Every row gives one point. The window is the flat piece filled in between its corners: a triangle in 3 columns, a solid with four corners in 4, and so on. A path goes straight from each point to the next, and from the last back to the first. After which points does the path pass through the window?
In the rows, zero is written as 128.

Window (3 x 3):
[[176 109 159]
 [ 49  61 162]
 [139 128 147]]
Path:
(1): [111  67 111]
(2): [ 85  83 177]
(3): [173 141 186]
(4): [187 120 129]
(5): [137 114  96]
(6): [138 131 178]
(7): [ 99 154 189]
(8): [109 110 105]
Through the window after points: 1, 5

Window (6 x 6):
[[141 119 140  21  85 119]
 [161 205 104 131 135 130]
 [ 74  58 103 169 139 135]
 [181 118 130 108 106  93]
 [150 167 181 110 129 132]
 [ 77  98 122 249  67 127]]
Path:
(1): [151 129 121 119 114 160]
(2): [153 105 132  65  94 143]
(3): [100 151 139  77 110  61]
(4): [105 135 134  80 104  61]
(5): [166  91 129  81  99 172]
(6): [160 140 124 154  96 191]
(7): [ 90 169 102 177 131  58]
(8): [ 68 150 136 180 148  71]
(9): [152  87 125 190 101 183]
(10): [185 117 135 111  94 170]
(11): [138 145 126 105 124  34]
(12): [101 155 144 133 115  43]
(13): [182  93 116 137  86 172]
(14): [141  84 141 108  94 173]
(15): [104 104 142  91 103  92]
(16): [122 147 136 113 122  93]
Through the window after points: 2, 4, 6, 10, 12, 16

Window, 9 rows:
[[124  68 211  92 104  60 157  31 144]
 [ 64  65  97  98  90  59  89 176 164]
 [198 169  89  27  80  48 170 130 114]
 [117 135 115 133 208 153 137 119 142]
 [ 70 151 159 129 158 184 164 177 136]
 [158 111  89  59 107 146 115  82 110]
 [ 50 120 139 153 154 142 158  58 134]
 [ 96  68 120 182 136 181 169 131 122]
 [148 196 152 160 129 162 144 145 115]]
Path:
(1): [ 94 129 123 131 146 147 153  85 176]
(2): [ 72 111 142 137 173 111 139 106  52]
(3): [139 135 119 101 121  93 155 124  83]
(4): [148 141 112  96  99 148 169 132 196]
(5): [ 94  88 103  97  91  93 114 143 182]
(6): [ 74  77 119 103 125  69  99 156  92]
(7): [119 100 150  99 155 110 135 100  41]
(8): [133 131 144 120 111 134 146 101 155]
Through the window after points: 1, 3, 5, 7

Window (12 x 12):
[[119 138 168 167 124  80 232 186 127 136 194 147]
 [121 136 143 129  67 142 218  87 136 154 147 132]
 [109 118 178 121  85 157  91 133  60 101  37 150]
 [ 87 107 106  59  80 152 113 112 176 143 147 131]
 [132 147  91 197 147 180 140 142 130 100  63 138]
 [ 93  61 132 150 106  31 135 133 131 136 170 164]
 [104 120 122 107  81 155 105 112 155 204 145 115]
 [182 147 101 114 233 167 166 120 134 160 146  96]
 [126 217 142 139 177 117 109  88 141 123 181 134]
 [230 134 121  84  84 135  77 113 133 139 169 139]
 [124 249 124 126 141 167 143  86  50 120 221 122]
 [ 86  82 154 137  84 152  89  98 159 122 168 139]]
Path:
(1): [130 125 142 133 126 139 172 116 131 151 154 170]
(2): [128 130 147 110 147 127 162 139 122 169 201 196]
(3): [129 126 140 118 117  96 155 126 134 139 175 109]
(4): [110 133 132 134 115 133 132 120 118 118 120 102]
(5): [109 130 153 135 128 152 149 122 112 141 130 175]
(6): [139 140 142 127 128 153 128 132 124 147 155 176]
(7): [138 152 121 131 130 104 115 123 129 118 154  77]
(8): [129 126 124 153  88 122 131 119 149 104 131  80]
(9): [126 134 129 140 128 162 141 120 127 144 137 169]
(10): [117 153 137 124 123 162 177 104 131 159 158 220]
(11): [123 125 132 130  87 112 156 116 138 128 147  74]
(12): [130 138 125 129 122 119 167 118 132 140 152  98]
Through the window after points: 8, 10, 12

Window, 14 rows:
[[134 131 174  79 125 108 180  90 104 132 135 129 136 126]
 [158 113 111 154 141 127 123 163 126 101 144 166  57 133]
 [166 165 129  95 130  98 164  77 140 187 126 161  22 132]
 [122 101 121 150  87 153 124 100  99 158 162 143 127 166]
 [172 154 155 101 101 164 129  73 170  77 128 132 148 113]
 [ 91 124 132 170 136 157 151 151 160 149 114 188 112 136]
 [149  74  78  83 144  81 146 115 122  79  88 128 113 113]
 [156 153 110 134 136   7 161 101  74 114 138  82 162 161]
 [144 131  80 112 218 164 125 110 116 102 124 133 163 165]
 [ 86 100 125 139 122  34 136 139 120 153 152 217  74 120]
 [114 104 122 133 114 148 111 160 192 128 224  96 109 130]
 [ 88 185 100 115 124 127 112 126 101  39 102 110  54 178]
 [179 137  37 129 112 172 114 170  99 153 171 151 112 139]
 [ 82 106 135 114 126  99  81 139  63 134  62 153 126 170]]
Path:
(1): [107 130 125 139 127 164 120 115 118 113 147 141  84 103]
(2): [127 123 109 142 159 124 123 120 110 142 137 136 120  95]
(3): [153 111 113 112 140 129 141 126 140 129 137 165 127 172]
(4): [150 127 113 104 129 108 147 138 148 119 143 147  96 167]
(5): [118 154 107 137 141 130 111 110  97 142 144 119  93  73]
(6): [ 84 125  98 150 142 102  99 122  84 149 136 123  88  72]
(7): [131 117 105 118 139 106 154 148 124 115 130 172  99 192]
(8): [152 131 115 114 122 110 154 108 112 122 117 162 109 165]
(9): [138 129 115 122 132 109 133  99 102 128 108 140 102 117]
(10): [104 118  94 136 149 103 127 122  80 121 137 118  86 108]
(11): [131 119 118  98 131  92 149 144 130 124 115 169 102 189]
(12): [158 120 121 121 128 121 131 143 138 101 145 160  85 163]
(13): [127 129 102 177 147 129 120 132  93 122 123 132  85  74]
(14): [107 143 109 134 134 110 127 115 100 135 134 138  72  92]
(15): [133 138 124 108 123 105 139 119 132 124 125 156  82 170]
(16): [162 114 111  91 104 126 135 142 159 121 117 177 108 217]
Through the window after points: 12, 14

Window (14 x 14):
[[ 94 128 154 155 177 100 170 152  63 166 120  89 156 104]
 [121 112 173 153  82  62 102  49 167  86 213 119 150 137]
 [161  79  35 215 127 141 107 179 170 111  95  85 155 141]
 [137 165 170  80  79  19  98  47 102 101 172  99  78 159]
 [101  93 175 120  20  68  88 136 153  78 156 105 118 154]
 [151 117 163 165  64  92  69 105  88  76 163 153 106 105]
 [112 130 123  98 189 119 218 128  74  57 143 103 148 131]
 [153 114 126 146   7  57 149  91 120 117 188 126 122 127]
 [109  78 122 112 220 122 204 136  92 151 108 166 121 146]
 [176  93  94 143  96 108 114 144 149 102  71 128 229 141]
 [131  90  39 139 114  84  86 182 133 101 161 138 208 150]
 [149 144 149 114  37 144  75 106 146 134 191 112 125 129]
 [131 167 145 121 200  75 204 176 132 112 127 152 132 112]
 [196  65 116 141 218 113 182 214 102 125 128 102 181 152]]
Path:
(1): [140 111 126 107 150  72 153 151 134 112 125 119 137  86]
(2): [135  99 117  98 132  67 114 112 124 108 159  95 127  75]
(3): [138 134 151 132 122  78 147 120 100 116 144 115 134 163]
(4): [111 140 127 167 123 113 154 161  91 124 144 128 169 196]
(5): [142  90  91 122 157  99 148 145 143 113 126  86 151  93]
(6): [145  96 152  95 135  68 152 125 124 112 152 105 118  69]
(7): [120 139 160 127 118 100 143 118  91 104 163 146 144 165]
(8): [133 151 149 175 133 111 152 143  98 111 144 145 156 172]
Through the window after points: 2, 8

Window (14 x 14):
[[172 201 165 163  55 180 157  79 212  96 191 183  96 156]
 [168 123  88 172 131 189 180 149 184 110 143 150  88 160]
 [104 178 106 127 125 206 193 101 151 177 207 158 100 154]
 [134  89 129  24 126  91 102 131 153 168 138 117 182 142]
 [149 200 122 150  69 107 139 141 158 120 178 111  33 144]
 [ 25  99  58 165 133  95 151  90  97  44 132 107  89 112]
 [140 166  82  70 156 137 175  78 195 194  36 103 214 143]
 [ 91 140  68 118 188 137  51 163 107  44 179  77 131 102]
 [180 151 190 165 168 141 110 108 129 107 160 110  83 137]
 [176 147 105 111 212  24  94 158 143 140 147 104 237 172]
 [ 99  97  95  85 113 113  86 103 119 148 129  30 205 196]
 [115 166 149 176 110 191 129 120 228 201 136 172 114 151]
 [133 161 192  62 105  70 161 179 150 150  91  75 240 176]
 [179 173 128 185  93 162 113 124  97 128 116 177 119 131]]
Path:
(1): [ 85 196 122 100 160 145  95 147 152  94 109 171  99 175]
(2): [103 173 116 110 133 131 112  99 129  91 114 167  94 204]
(3): [153 145 114 162 126 133 156 135 155 133 158 131 140  93]
(4): [136 126 111 140 131 116 116 137 137 123 163  95 165  88]
(5): [ 94 145  86 113 166 105 113 122 129  85 135 123 125 177]
(6): [114 149 127 135 146 137 127 116 138 111 126 131 105 158]
(7): [122 127 110 171 119 122 142 100 151 126 156 106 137 100]
(8): [155 145 160 121 104 108 151 132 149 144 146  82 175 105]
(9): [124 172 158  93 136 105 131 159 148 123 107 118 155 212]
(10): [ 84 185 150  87 142 136 113 120 138 127 139 157 104 235]
(11): [150 148 131 137 102 118 137 122 162 141 144  94 174 112]
(12): [158 140 122 168 112 132 165 117 167 135 173 126 119  98]
Through the window after points: 4, 6, 8

Window:
[[114 110 146 105 177 112  98  90 128 128 162  98  95 121]
 [175 132 140  79 102 143  98 116 152 136 100  96 120 153]
 [142 104 160 108 176 137 171 172 141 149 135 114 145 139]
 [  7 122 116 104  46 116 172 221  41 155 164 145 152 157]
 [145 118 125  47 114 196 126  89 117 154 135 233 154  83]
 [ 84 123 125 103 130  56 130 160 118 171 161 109 171 126]
 [164 104 109 107 130 126  50 207 125 111 170  79 152 160]
 [139 135 106  93 173 123 143 154 121 103 103 136 155 170]
 [143 151 126 160 156 147 139 112 126 130 125  97 158 126]
 [194 111 165  98 112 113  29 155 126 244  49 217  48 122]
 [ 88 100 100 107 159 148 163 157 152 113 120 122 136  51]
 [153 141 109 128 158 125 147 156 190 159 132 159  98 127]
 [190  91 165 123 117  71 125 134 104 106 121 140 113 153]
 [ 92  68 201 123 121 107 147 145 147  78 107 211 160 151]]
Path:
(1): [ 88 161 155  94 140 127 124 166 127 120 137 148 133  91]
(2): [130 136 145  87 140 116 141 165 109 125 137 126 133 129]
(3): [111  80 105 129 110 155 125 135 153 161 104 131 147 172]
(4): [146  91 117 114 140 125 127 143 141 146 135 126 137 149]
(5): [138 142 156  96 140 121 122 165 127 127 137 147 129 116]
(6): [117 217 155 102 119 113 100 174 135 114 149 170 155 106]
(7): [119  24 105  94 143 112 156 110 117 188 131 120 144 138]
(8): [ 98  77 101 106 102 140 142 147 114 168 141 148 146 166]
Through the window after points: 2, 4, 6

Window:
[[104  85  37 123 155 180 110 166 147 171  93 145  77 139]
 [140 124 174 182 143 111  50 120  53 199 103 120 130 151]
 [151  41 141 123 173  91  96 109  87 110  79 157 156 130]
 [ 85 123 143 119  78  86 104 174 142 120 100  22 170 146]
 [118 141 114 135 143 163  88 158 142  88 123 108 212 159]
 [182 109 155  97  97 142 113 112 123 153 113 149  58 121]
 [ 67 150  95 166 192  87 124 202 176 120 133 182 179  57]
 [111 166  97 143 155 189 106 114 131 211  38 161 150 113]
 [ 95  41 178 102 151 123 200 155 100 126  99 147 128 122]
 [ 73 100 120  98  46 173 124 197 103 241  97 194 138  86]
 [127  36 144 177 108 134 127 174 234 105  85  74 117 122]
 [155  23 118 122 135 150 150  62 139 112 129  94 160 151]
 [190 130 111 141  89 134 189 108 113 133 107 202 195 158]
 [  9  33 123 148 114 130 120 117  83  81  96 122 177 145]]
Path:
(1): [ 92  80 148 118 144 120 123 131 148 171  97 131 150 185]
(2): [134  85 109 148 127 161 101 149  84  83 101 112 129  27]
(3): [129 123 126 134 130 135 128 151  53 127 103 129 146  82]
(4): [110  95 109 116 123 142 115 133 123 176  99 166 142 154]
(5): [ 93 106 142 119 133 124  80 122 165 181 122 164 178 192]
(6): [161 128  88 173 110 146 129 147  96 121  84 116 140  87]
(7): [140  94 119 185  99 181 134 167  87 105  87  90  99  74]
(8): [ 87  42 152 110 152  93 130 126 162 134  97 149 169 163]
(9): [114  80 146 119 135 109 127 124 151 139 120 141 147 165]
(10): [147  72  74 158 115 174 115 153  61 115  95  92 132  73]
(11): [150 104  71 155 100 166 133 197  89 157  78 129 106  36]
(12): [ 92 113 145 116 120 130 107 143 138 164 104 167 140 153]
Through the window after points: 7

Window, 14 rows:
[[201 139 133 129 124 135 249 124 105  82 191  83 134 103]
 [ 73 181 108 101  70  79 137 111 126 121 152 159 119 129]
 [245 184 145 100 148 145 174 126 185 152 180 146 110 182]
 [125 166  53 126 128 109 165 102 119 146 142  86 135 134]
 [148  87 109 136 152  92 225 137  88 162 101 116 141  95]
 [143 111 197 199 137 110 153 164 126 123 125 105 152  85]
 [159 156  96 137 176 183 115  82 100 105 107 133 157 125]
 [118 127 126 100 171 163 145 148 190 127 151 140  75 200]
 [142 118 110  96 144 106 114 113  93 142  42  95  73 115]
 [ 99 168 145 167 155 172 171 109  72 171  40  98 165 110]
 [160 141 107  88 142 107 124 188 132  75 130 119 129 132]
 [102 151 127 112 202 133 133 158 114 116 176 126 101 141]
 [121 105 165 112 136 160 101 160 106 133 155 109 126 154]
 [127 168 113 156  93 134 107 165  99 106 146 152 105 129]]
Path:
(1): [172 135 134 156 153 108 154 122 105  95 151 114 136 208]
(2): [135 145 132 143 150 117 153 132  98 122 100 106 139 150]
(3): [115 138 129 113 125 167 149 148 150 158 132 134 111  51]
(4): [139 161 103  94  94 151 140 133 142 163 152 112 126  56]
(5): [138 147 116 136 126 108 162 115 109 118 116 128 132 151]
(6): [128 148 116 135 140 114 131 130 102 125  99 117 128 153]
(7): [116 143 114 102 133 159 123 146 153 162 142 127  92  75]
(8): [132 140 116 110 125 136 152 142 125 145 127 126 120  78]
(9): [128 128 122 162 168 125 164 119  86  85 118  98 135 189]
(10): [146 131 132 129 174 125 161 125 119 108 126 119 104 192]
(11): [122 139 108  93 118 159 135 154 165 150 143 129  98  90]
(12): [130 124 107 116 137 169 145 142 150 149 148 125 116 110]
(13): [137 147 140 132 165  84 178 138 109 101 111 128  98 206]
(14): [141 150 122 142 141 112 154 130 110 108 113 125 116 157]
(15): [134 160  94 110 144 137 161 121 127 137 123 118 139  88]
(16): [145 150 122 113 131 159 159 127 131 140 122 120 123 103]
Through the window after points: 2, 10, 12

Window:
[[100 106  89 137 150 155 142 122 143 100 115 172 144 157]
 [118 129  92 144  80 105 115 113 153 128  76 154 164 147]
 [ 93  90 100  79  77 123 155 120 130 109 100 153 113 133]
 [163 187 193 136 148 197 114 122 141 100 137 139  77  89]
 [144 118 149 147 101 163 183 145 183 190 128  86 115 135]
 [ 95 112 112 134 122  97 133 115 119  97 124 103 155 120]
 [ 64 116 117 131  94 131  95 126 180  96 135 140 124 134]
 [ 91 137 100 118 101  88 142  76 156 139 159 158 134 137]
 [119 106 161 149 100 121 141 151 128 107 135 176 130 150]
 [145  99  84 118  98 100 117 117 161  89 136 133 128 175]
 [160 108 176 171 129 203  92  90 126 137 145 137  94  98]
 [164 162 166 131  94 249 134 162 111 123 188 139 120  76]
 [157 151 220 111 125 235 114 107 133 118 155 129 140 124]
 [109 111 108  97 132 108  92 147 135 148 126 152 135 142]]
Path:
(1): [114 158 147 152 108 176 122 134 119 116 137 131  94 148]
(2): [142 121 142 115 119 159 127 124 171 118 138 147 140  89]
(3): [165  96 128 127 124 148 158 126 187 125 124 143 149  96]
(4): [ 92 148 137 143 100 150 116 132 120 161 127 115 101 170]
(5): [105 139 138 131 104 148 127 125 128 116 138 128 105 152]
(6): [119 108 141 123 112 146 125 122 159 115 141 152 135 121]
(7): [146  90 128 111 125 140 127 102 167 113 120 154 137  94]
(8): [120 149 132 149 105 159 131 133 103 135 129 133 115 164]
(9): [ 86 151 138 143  96 161 112 109  94 144 141 125  89 162]
(10): [142 128 143 126 104 147 127 128 160 116 133 137 129 110]
(11): [147 102 129 117 112 131 150 101 166 100 114 150 157  89]
(12): [103 132 106 139 102 123 107 134 122 121 134 124 126 166]
Through the window after points: 1, 3, 11

Window, 14 rows:
[[206 117 115  88 175 122 139 146 146  35  97 162 123 165]
 [117 178 119  95 229 115 208  93 114  96  83 152 151 194]
 [181 131 144 141  87 129  39  98  91 125 126 128  70 109]
 [101 101  68 117  98   8 127 110 161 138 135 156 155 161]
 [100 101  64  86 132 125  65 148 101  89  96 160 194 174]
 [113 176 133 123  66 141  91 170 133  49 161 107  97 138]
 [114 132 108  90 108 160 150 115 175 101 136 148 191 227]
 [ 78 154 101 129 110 174 138 161 145 147 140 122  63 206]
 [133  25 223 116  65 106 114 129 155 136  91 149 112 188]
 [124 147 128 146 104 177 171 115 143  99  75 131 114 148]
 [ 98  77 126 133 150 152 177 121 110 179 139 121 176 121]
 [125 116  98 113 198 126 176  74  77  83 134 202 127  95]
 [175 180 122  69 108 170 143 144  55 110  80 195 172 124]
 [114 138  53 127 138 128 185  70   7 152 130 118 128 139]]
Path:
(1): [146 119 130 173 133 127 140 154  98 132 130 169 186 157]
(2): [ 96 115 111  48 138 161 168  86 113 143 107 112 115 117]
(3): [101  76  58  42 137 128 138 111 140 135 128  87 144  93]
(4): [127 135 114 126 130 121 133 121  97 116 126 161 147 182]
(5): [148 112 121 161 130 118 145 114 101  88 112 161 137 182]
(6): [113 138 108  57 127 119 135 113 119 121 109 144 118 137]
(7): [122 125  88  46 132 160 138  92 117 147  85 126 137 123]
(8): [125 171  94 172 147 126 151 149  89  58 150 177 135 167]
(9): [131 130 108 145 130 105 132 118 126 108 112 156 149 175]
(10): [ 90 109  99  46  91 108 172  93 136 136 114 123  85  88]
(11): [109 121  86  37 169 103 125 107 130 117 123 147 137 123]
(12): [133 115 110 164 122 109 156 113 110  99 124 172 132 158]
(13): [127 108 115 142 131 141 135 131 119 114 126 155 142 168]
(14): [108 123 107  52  96 136 120 108 111 109  88 121 125 104]
(15): [ 98 127  91  63 136 141 171  79 118 141 118 133 128 119]
(16): [143 119 129 202 127 124 129 163  99  94 103 149 162 196]
Through the window after points: 1, 9, 11, 15

Window (14 x 14):
[[152 128  47 103 188 120 135 190 127  51 183  87 116  98]
 [177 120  95 120  36 118 139 127 122  44  98 116 164 139]
 [174  64 116 157  58 111 149 148 105 165  58 152 134  82]
 [170  96  95 122 177 217 226  94  62 154 195 102 127 193]
 [ 87 141  91 128 145 110 235  55 171  71 129 146 140 127]
 [116  82  66  91  82 125 186 105 126   8 186 102  95 140]
 [182  81 147 175 163 132 115 100  65  95 189 113 151 138]
 [170  75 148 115  99 159 140 186 125 105  70 138 145  88]
 [143 110 147 113  80 123 130  90  69 135 191 155 136  86]
 [123  87 109  51 101  98  91 106 151  80 118  52 146 115]
 [ 77 146 134 141 108 140  72  74 147 130  99  87 106 133]
 [178 104 148  84 156  76 232 133  46 100 160 159  93 115]
 [ 85 111 174 131 145 109 140 116  89 123 174  40 183 189]
 [ 59 124  64 124 162 166 171  81  99 145  42 179 123  89]]
Path:
(1): [138  60  79 114 124 108 165 138 137 127 150 175 145 204]
(2): [122  98  96 103 128 101 129 121 147  99 131 151 157 177]
(3): [137 124 116 125 105 149 172  88 104  91 128  85 121 103]
(4): [176  88 116 146 126 178 152  90  77  86 150  56 138  63]
(5): [123 107 127  82 113  83 140 159  98 139 141 186 123 201]
(6): [117  99 117 123 115 113 151 112 123 113 129 149 144 137]
(7): [151 127 131 141 123 157 180 113 119  90 100  50 127  83]
(8): [169 147 115 153  90 148 196  81 129  55 128  52 130  57]
(9): [111  85 107  89 139  96 153 125 120  95 166 157 138 175]
(10): [121  87  91 113 117 137 131 110 145 129 133 139 139 157]
(11): [128 119 115 150 110 158 162  96  88  88 120  89 135  89]
(12): [146 150 147 140 144 161 179  98  54  89 147  64 119  69]
Through the window after points: 2, 6

Window:
[[123 106 138 120 117 141 116 115 122 139 124  84 135 109]
 [118 202  58 155  66 138 163 166 109 117 123 160  99  93]
 [107 126 162 135 132 116 143 149 162 113 111 156  65 122]
 [143 149 179 228 123 109 111 195 133  88  59  50  56 249]
 [161 220 126  74 140 108  45 101  83  90 149 170  93 115]
 [104 147 135 125 154 102 129 158 150  44  74 156 152 133]
 [176  82 154 204 132 142  87 161  74  94 131  99 167 109]
 [ 99 159 130 153  70  90 106 180  73 117 151 136 100 138]
 [196 167 103  50 124 215 209 148 102  86 111 119 125 214]
 [114 178 125 160 130 117 139 151 122 152 118 167 151 133]
 [134 144  87  79 151 121 123 191 132 191  60 151  94 196]
 [ 99 125  96 144 144 151 130 106 164  93 136 172 124 143]
 [147 137 136  81 127 142  93 148 172 110 153 140 141 115]
 [120 126 104 137 205 105 148 152 173 133 140  97  86 143]]
Path:
(1): [ 62 136 124 154 162 184 126 211 105 116 148 127  79 165]
(2): [163 144 144 108 116 106 153 117 158 108  97 150 103 130]
(3): [130 142 117 132 127  93 121 147 125 123 110 132 100 183]
(4): [138 193 153 141 118 185  83 206  91 110 100 117  92 116]
(5): [ 88 143 110 118 157 190  89 159 122 136 126 149  97 132]
(6): [148 161 121 122 125  92 135 154 138  94 113 150 117 153]
(7): [157 118 131 150 114  84 108 132 137 126 105 118 130 146]
(8): [ 87 152 137 164 163 157 118 180 127 100 139 128  83 117]
Through the window after points: 1, 3

Window:
[[125 113 151 168 145 163 166 146 144 192  82 174  97 149]
 [140  93 158 161 148  74 112 150  60 194 181  58 144  76]
 [110 135 131 124 138 166 235 114 158 109 132 103 110 128]
 [101  61  97 111 160  92  88 159  93 125 172 113 123 143]
 [140 185  94 149 116  84   7  43 115 206 183 174  86 103]
 [ 92  87 174  88  94  85 196 120 147 154 164 173 132 192]
 [172 104 148  82  74 193 175 162 165 131 126 122 129 144]
 [173 184 115 149 193  99  54  83  76 185 192 188 176 104]
 [110 105 129 123  97  40 114 187  65 102 176 156 118  73]
 [129 112 149  30 140 103 218 122 130 156  70 136 109 153]
 [210  64 105 187 150  56 104 116  95 132 175 115 125  82]
 [142 131 217  94 149 152 177 124 132 123 121 143  61 185]
 [ 89  96 213 117 124 136 140  86 147 122  63 149 145 149]
 [135 212 133 150 171  12  16 109 160 187 159 161 145 142]]
Path:
(1): [155  91 171 138 177  74 111 107 145 156 197 145 133  82]
(2): [157 135  97 162 125 109 124 129  97 151 110 136 117 146]
(3): [151 123  95  95  61  77 121 136  69 126  88 132  96 203]
(4): [114 106 187  62 195 120 214 116 167 171 125 144 127  98]
(5): [141 136 145 142 157  92  79 126 144 163 166 152 113  91]
(6): [137 123 136 161 116  76 114 106  59 131 147 134 175 159]
(7): [135 134 131 137 119  77 121 131  90 146 147 124 135 143]
(8): [119 111 144 123 134  97 137 141 131 123 150 152 112  91]
(9): [120  97 157 109 168 138 144 148 187 150 149 141  94 118]
(10): [130 128 169 123 100 106 140 102  94 143 116 139 139 159]
(11): [127 161 115 146  99  59 114 123  82 170 133 114 138 158]
(12): [133 101 158 132 178  92 116 112 122 145 167 163 113 112]
(13): [147 106 195 102 180  71  99 129 178 164 171 128 115  44]
(14): [113 114  99 146  94 111 144 142  82 130 118 119 112 220]
(15): [142 138 148 123 124  93 127  88 108 169 128 134 130 180]
(16): [131 120 161 145 141 140 130 155 171 139 135 174 103  44]
Through the window after points: 1, 3, 7, 9
